Each row is a point. The last column is the point's height on a tilted bowl or saddle (a function of degree 2), plus a little noise. Count its main directions that bend up, bend down and stay straight.

Points (11 x 3):
[[-19.4 -18.2  -7.9]
 [ -6.8   4.6  14.9]
 [ -6.8   7.7  14.0]
 [ -5.6   3.3  16.1]
 [ -3.1  16.0   9.5]
 [ 22.2  -9.0   3.2]
 [ 10.3   2.7  16.4]
 [-21.3  25.3 -19.7]
 [  7.0  -8.1  15.1]
 [  8.7  -9.9  13.6]
 [-12.4 -26.4 -11.9]]
Directions: 0 up, 2 down, 0 straight

Points, 16 rows:
[[-10.0 -21.8  -5.8 -11.3]
 [ 18.1  -2.2   8.8 -15.1]
 [  9.7  21.1   7.7 -12.8]
 [ -8.8  13.3  16.2  -8.5]
 [  9.3  -4.3 -15.7 -12.6]
 [-15.6  14.7  12.5  -8.0]
 [ 16.4  -6.2 -18.0 -20.1]
 [  8.5   9.8 -12.5 -10.0]
 [  0.8 -11.5   1.8  -6.6]
 [  9.4  10.4   6.8  -8.4]
 [-17.7 -21.4 -27.8 -24.3]
 [ -0.3  14.0  18.6 -11.6]
 [  3.3  22.4 -22.7 -17.1]
 [  9.2  -3.8   4.2  -8.2]
 [ 16.0   1.5  -1.1 -11.9]
 [-17.8   0.3  27.0 -18.1]]
Directions: 0 up, 3 down, 0 straight

Points, 22 rows:
[[ 21.1  20.2  13.4 -15.0  10.5]
 [ 10.0  -3.5   8.0 -26.1  18.1]
 [ 43.0  18.7  -5.0   5.7  32.9]
 [ -2.7  -3.4  -5.8   4.2   6.2]
 [-10.4   9.1  -8.1 -18.6  13.2]
 [ -1.5   3.7  16.4  -3.4  12.9]
 [ 12.1 -28.9  -6.6  19.4   5.1]
 [  1.3   3.2  -5.0  -6.3   9.3]
 [  9.8   4.5   7.6 -27.4  16.2]
 [ -3.3   4.8  -8.9  -0.9   8.0]
 [  2.5  -1.0  22.5  13.4  18.2]
 [  1.8   2.6  -5.1   8.5   8.2]
 [ -7.7 -21.5 -15.3   4.3  -0.7]
 [  3.1 -12.7 -34.4  17.5   5.7]
 [  8.4  -2.5   6.9  -5.7  11.7]
 [ 10.4  17.7   9.9  -2.5  10.4]
 [ -5.0  26.7  12.2  -5.7   9.2]
 [ 14.3  10.4  17.2 -21.0  13.2]
 [ 16.7 -16.6  12.1  12.2  16.5]
 [  4.1   9.0  -9.7  -6.7  10.5]
 [  3.9  -2.0 -22.4 -20.2  18.6]
 [-11.3  23.2   3.1   2.1  10.3]]
Directions: 3 up, 1 down, 0 straight

Points:
[[ 12.9 -20.6  39.2  -5.7  26.0]
 [  4.5   5.3 -10.4  -0.6  -1.8]
 [-12.2 -25.2  -1.1   4.5   5.9]
 [ -3.8 -18.8  20.3  35.7  33.8]
 [ -7.8   8.2  -8.1  -2.7  -0.2]
 [ -6.9  11.2  -2.9  -2.8  -0.6]
 [ 11.0   0.7  10.1  15.6   8.5]
 [  7.4  -7.0  -6.1   0.9   1.6]
 [  7.6   1.8 -20.9   3.9  -6.5]
 [ -0.7  -4.8  25.8   4.8  20.7]
 [  5.0  14.4  -9.2   3.3  -7.7]
 [ -3.0 -24.5   4.8  -5.4   8.7]
 [  7.8  -7.9  -1.3 -18.8   9.6]
 [  3.4  18.7  -1.0 -16.9   3.8]
 [-19.4  -7.1 -14.2  13.3 -12.7]
 [ -6.9  -3.8   1.9 -22.1  15.1]
 [-28.2  11.6 -19.9  10.4 -14.9]
 [-11.3   7.3  24.8  -1.0  15.5]
 [ -9.7  10.3 -19.8  -5.6   1.4]
 [ 14.8   8.9  28.2 -15.1  -0.1]
 [ 30.9   0.2   0.6  20.0  21.2]
 [ 24.0  -5.2   4.1   0.2  15.6]
 [ 14.8  -7.5 -12.5 -15.3  12.0]
 [ -9.7   2.4  23.0  -2.7  15.8]
 [ 22.2 -10.3 -11.4 -13.6  14.3]
 [-10.5   2.7  -3.1  -7.9   8.0]]
Directions: 2 up, 2 down, 0 straight
